Rows are points. The points of each table are mixes of a few directions, plus a little noise. Count the directions of each table, and those that both share. Where both have some left over, give the other angles between the two spaces (their principal angles), to ten degrees, smallest first.

First:
0.011  -0.011
0.029  -0.028
-0.024  0.024
0.008  -0.008
-0.011  0.011
0.052  -0.051
-0.063  0.063
Second:
-0.002  -0.023
0.006  0.078
0.003  0.030
-0.002  -0.024
-0.005  -0.061
Directions: first 1, second 1, shared 0; angles 50

First, 5 rows:
0.014  0.052  0.057  -0.066
0.009  -0.050  -0.046  0.007
-0.028  0.007  -0.006  0.069
0.009  -0.032  -0.028  -0.004
-0.003  0.024  0.022  -0.007
Second:
0.032  -0.028  -0.003  -0.012
-0.044  0.007  -0.047  -0.054
-0.001  0.016  0.011  -0.024
0.030  -0.008  0.016  -0.024
-0.004  0.027  0.026  -0.002
-0.034  -0.026  -0.035  0.124
0.021  0.012  0.032  -0.009
Directions: first 2, second 3, shared 2

First (8 x 8):
-0.123  -0.017  0.091  -0.060  -0.027  0.043  0.027  -0.049
-0.027  0.007  0.021  -0.001  -0.024  0.034  0.002  0.019
0.016  0.016  -0.011  0.024  -0.020  0.026  -0.008  0.044
-0.016  0.005  0.012  0.001  -0.016  0.022  0.001  0.014
-0.022  0.007  0.017  0.001  -0.022  0.030  0.001  0.018
0.067  -0.002  -0.051  0.020  0.033  -0.048  -0.011  -0.002
0.037  -0.015  -0.029  -0.005  0.042  -0.059  -0.001  -0.040
0.068  -0.002  -0.051  0.020  0.034  -0.049  -0.011  -0.004
Second (9 x 8):
0.072  0.038  -0.022  -0.028  -0.049  0.015  0.008  -0.009
0.048  0.030  -0.020  -0.050  -0.023  0.050  -0.004  0.020
0.024  0.003  -0.047  -0.028  -0.048  -0.008  -0.029  0.019
-0.057  -0.040  0.015  0.066  0.016  -0.077  -0.001  -0.027
0.004  0.000  -0.003  0.006  -0.008  -0.012  0.001  -0.007
-0.054  -0.023  0.047  0.044  0.057  -0.014  0.020  -0.017
-0.060  -0.029  -0.013  -0.045  0.041  0.055  -0.042  0.068
-0.005  0.008  0.056  0.042  0.039  -0.006  0.046  -0.042
0.029  0.013  -0.012  -0.008  -0.024  -0.002  0.001  -0.005
Directions: first 2, second 3, shared 0; angles 60, 60

First:
-0.034  -0.044  0.047  -0.054  0.006  0.018  0.003  -0.079  0.051  0.015  0.035  -0.039
-0.003  -0.039  0.050  -0.059  0.010  -0.073  0.014  0.056  -0.002  0.097  -0.020  -0.001
0.030  0.028  0.004  0.050  0.013  -0.020  0.015  0.082  -0.035  -0.034  -0.058  0.071
0.035  0.024  -0.041  0.026  -0.020  0.023  0.042  0.017  -0.051  -0.025  -0.053  0.039
0.004  -0.003  -0.010  0.020  0.000  0.012  -0.013  -0.029  0.016  -0.015  0.022  -0.003
0.006  0.020  -0.073  0.049  -0.013  0.004  -0.064  -0.029  0.015  0.002  0.075  -0.045
-0.026  0.024  -0.002  -0.024  0.000  0.003  -0.011  0.028  -0.014  -0.004  -0.003  -0.027
0.000  -0.003  -0.024  0.017  -0.011  0.049  -0.004  -0.079  0.022  -0.036  0.033  -0.016
-0.008  -0.024  0.063  -0.043  0.017  -0.043  0.025  0.051  -0.002  0.040  -0.040  0.022
-0.004  0.017  -0.014  0.018  -0.002  0.029  -0.006  -0.018  0.000  -0.039  0.006  -0.002
Second, 8 rows:
0.023  -0.003  -0.053  -0.022  0.061  0.002  -0.005  -0.010  -0.002  -0.015  0.017  0.026
0.012  -0.003  -0.028  -0.013  0.033  0.005  -0.003  -0.003  -0.001  -0.006  0.010  0.016
0.005  -0.006  -0.014  -0.010  0.020  0.019  -0.003  0.007  0.000  0.004  0.011  0.015
-0.026  0.010  0.066  0.033  -0.080  -0.027  0.009  -0.002  0.002  0.007  -0.030  -0.043
-0.014  -0.010  0.026  0.002  -0.022  0.040  -0.002  0.026  0.002  0.026  0.007  0.005
-0.014  0.014  0.041  0.026  -0.055  -0.043  0.009  -0.015  0.000  -0.007  -0.029  -0.039
-0.026  0.017  0.070  0.040  -0.090  -0.052  0.012  -0.014  0.001  -0.003  -0.040  -0.056
0.042  -0.020  -0.107  -0.056  0.133  0.057  -0.016  0.009  -0.003  -0.006  0.053  0.076
Directions: first 5, second 2, shared 0; angles 70, 90

First, 8 rows:
0.083  -0.107  -0.016  0.000  -0.081  -0.114  0.023  -0.059  -0.036  0.072  0.019  0.021  0.029  0.002  0.034  -0.004  0.053  0.051
0.029  0.070  -0.018  0.008  -0.027  0.055  0.004  -0.022  0.089  -0.052  0.014  -0.013  0.013  0.040  -0.012  -0.006  -0.032  0.011
-0.057  -0.024  -0.051  0.033  -0.037  -0.014  0.027  0.025  -0.077  -0.016  -0.025  0.039  0.000  0.008  -0.037  0.012  0.063  0.044
-0.024  0.006  -0.013  -0.012  -0.002  0.018  -0.006  0.014  -0.019  -0.003  -0.016  -0.002  -0.008  0.001  -0.009  0.013  0.019  0.003
-0.010  0.002  0.037  0.035  0.053  -0.018  0.007  0.014  0.008  -0.006  0.017  0.006  -0.001  -0.024  0.002  -0.021  -0.039  -0.032
-0.054  0.030  0.040  0.057  0.081  -0.002  0.007  0.041  0.010  -0.023  0.003  -0.004  -0.008  -0.035  -0.014  -0.009  -0.023  -0.050
0.014  0.016  -0.008  -0.068  -0.019  0.036  -0.034  -0.009  0.017  0.024  -0.024  -0.042  -0.010  0.010  0.018  0.034  0.031  -0.003
0.021  0.007  0.027  -0.055  0.032  0.038  -0.028  -0.003  0.009  0.005  0.012  -0.005  -0.014  -0.001  0.019  -0.018  -0.071  -0.024
Second (9 x 18):
-0.014  0.040  0.043  -0.003  0.048  0.020  -0.003  0.016  0.029  -0.007  -0.026  -0.021  -0.041  -0.030  0.016  0.005  -0.068  -0.039
0.048  0.003  -0.005  0.001  0.006  0.007  0.034  -0.016  -0.021  -0.011  -0.023  0.034  -0.028  0.001  -0.016  0.008  0.015  0.012
-0.007  -0.002  -0.023  0.011  -0.090  -0.063  0.021  0.013  -0.001  0.024  -0.023  -0.004  -0.018  0.011  0.009  0.023  -0.003  0.003
-0.040  0.015  -0.024  -0.018  0.012  -0.039  -0.026  0.029  0.055  0.014  0.004  0.001  0.004  -0.016  0.027  -0.037  -0.019  -0.031
-0.028  -0.014  -0.031  0.002  -0.061  -0.039  0.000  0.004  0.004  0.015  -0.016  -0.005  0.000  0.002  0.015  0.006  0.007  0.023
-0.010  -0.026  -0.004  0.008  -0.011  0.056  -0.011  -0.030  -0.031  -0.010  -0.051  0.006  0.009  -0.013  0.007  0.020  0.022  0.062
0.013  -0.003  0.117  0.040  0.041  0.076  -0.062  0.023  -0.027  -0.002  0.136  -0.078  0.109  0.058  -0.044  0.025  -0.003  -0.085
0.014  -0.005  -0.072  -0.014  -0.021  -0.032  -0.007  0.005  0.027  0.015  -0.039  0.067  0.013  -0.003  0.013  -0.040  0.047  0.009
0.025  -0.010  0.001  -0.025  0.073  0.010  0.056  -0.041  -0.034  -0.040  0.036  0.002  -0.049  -0.011  -0.025  -0.008  0.003  0.046
Directions: first 5, second 6, shared 1; angles 60, 70, 80, 90

First:
0.025  0.017  0.025  0.012  -0.002  0.030  -0.010  0.023  -0.003  0.003  -0.030  0.015  0.017  -0.023  0.031  0.007  -0.052  0.017  0.023  -0.034  0.008  0.004  0.018  0.027
-0.055  0.018  0.017  0.047  0.049  -0.030  0.046  -0.061  0.045  -0.061  -0.032  -0.016  0.057  0.017  -0.035  0.024  0.039  -0.074  0.033  0.090  0.035  -0.060  0.054  0.023
-0.062  -0.083  -0.066  -0.046  -0.016  -0.077  0.025  -0.022  -0.007  -0.041  0.087  -0.056  0.013  0.006  -0.036  -0.006  0.005  -0.044  -0.043  -0.008  0.005  -0.013  -0.049  0.032
0.090  -0.014  0.032  0.027  -0.059  -0.008  -0.022  -0.034  -0.030  0.023  -0.019  0.008  -0.060  -0.019  -0.015  0.043  -0.006  -0.010  -0.063  -0.091  -0.030  0.014  -0.063  -0.031
0.013  0.029  -0.038  -0.005  0.002  0.017  0.011  -0.012  -0.003  -0.010  0.013  -0.014  -0.008  -0.003  0.025  0.020  0.014  0.039  0.029  0.023  0.002  -0.029  0.008  0.002
0.027  0.035  0.013  -0.079  0.008  0.026  0.009  0.041  -0.034  0.042  0.016  -0.013  -0.022  0.000  0.062  -0.044  -0.047  0.060  0.030  -0.033  0.019  0.040  -0.006  0.008
-0.016  0.012  0.023  0.044  0.020  0.001  -0.005  -0.018  0.024  0.000  -0.034  0.023  0.005  0.019  -0.035  0.002  0.048  -0.030  -0.003  0.052  -0.007  -0.008  0.024  -0.033
-0.062  -0.083  -0.037  0.007  -0.015  -0.011  -0.042  0.059  0.013  -0.006  0.037  0.021  0.032  -0.007  -0.032  -0.030  -0.021  -0.016  -0.039  -0.017  -0.023  0.026  -0.008  0.017
-0.040  0.005  0.006  -0.012  0.024  0.041  -0.041  0.078  0.011  0.049  -0.006  0.048  0.006  0.018  0.003  -0.067  0.008  0.038  0.010  0.034  -0.015  0.052  0.032  -0.033
0.082  0.062  0.024  0.009  -0.010  0.015  0.026  -0.057  -0.020  0.002  -0.032  -0.016  -0.040  -0.007  0.030  0.048  0.009  0.021  0.019  -0.015  0.007  -0.028  -0.010  -0.013
Second:
0.004  0.008  -0.020  0.000  -0.009  -0.001  -0.044  0.017  0.012  0.018  0.029  -0.027  0.012  0.014  -0.001  -0.004  -0.054  -0.011  -0.036  -0.078  -0.033  0.035  -0.051  -0.001
-0.003  -0.020  -0.042  -0.001  -0.018  0.003  -0.016  0.010  -0.005  0.002  0.027  0.004  -0.015  -0.002  -0.006  0.004  0.019  0.023  -0.015  0.000  -0.021  -0.002  -0.016  -0.013
0.056  -0.013  0.080  0.014  -0.021  -0.037  0.048  -0.066  -0.026  -0.019  -0.050  -0.003  -0.025  -0.023  -0.015  0.038  -0.001  -0.056  -0.014  -0.028  0.033  -0.020  -0.007  0.013
-0.043  0.041  -0.067  -0.022  0.029  0.039  -0.039  0.059  0.029  0.011  0.045  -0.020  0.043  0.021  0.037  -0.031  -0.043  0.048  0.030  -0.003  -0.019  0.018  0.006  0.015
0.075  -0.014  0.053  0.003  -0.035  -0.035  0.068  -0.080  -0.042  -0.038  -0.035  -0.017  -0.034  -0.042  0.008  0.063  -0.003  -0.031  0.004  -0.029  0.043  -0.048  -0.008  0.033
-0.077  -0.034  -0.044  0.007  0.023  0.029  -0.012  0.052  0.012  0.016  0.004  0.076  -0.015  0.016  -0.032  -0.051  0.125  0.054  0.022  0.157  -0.012  -0.006  0.070  -0.059
-0.019  0.006  0.001  0.006  0.008  0.002  -0.042  0.027  0.020  0.026  0.009  -0.003  0.016  0.024  -0.017  -0.025  -0.024  -0.019  -0.030  -0.035  -0.028  0.041  -0.024  -0.017
0.009  0.028  0.039  -0.007  0.021  0.001  0.037  -0.018  -0.002  -0.016  -0.030  -0.008  0.017  -0.008  0.024  0.005  -0.019  -0.009  0.040  0.015  0.038  -0.019  0.031  0.029
Directions: first 6, second 4, shared 3; angles 50
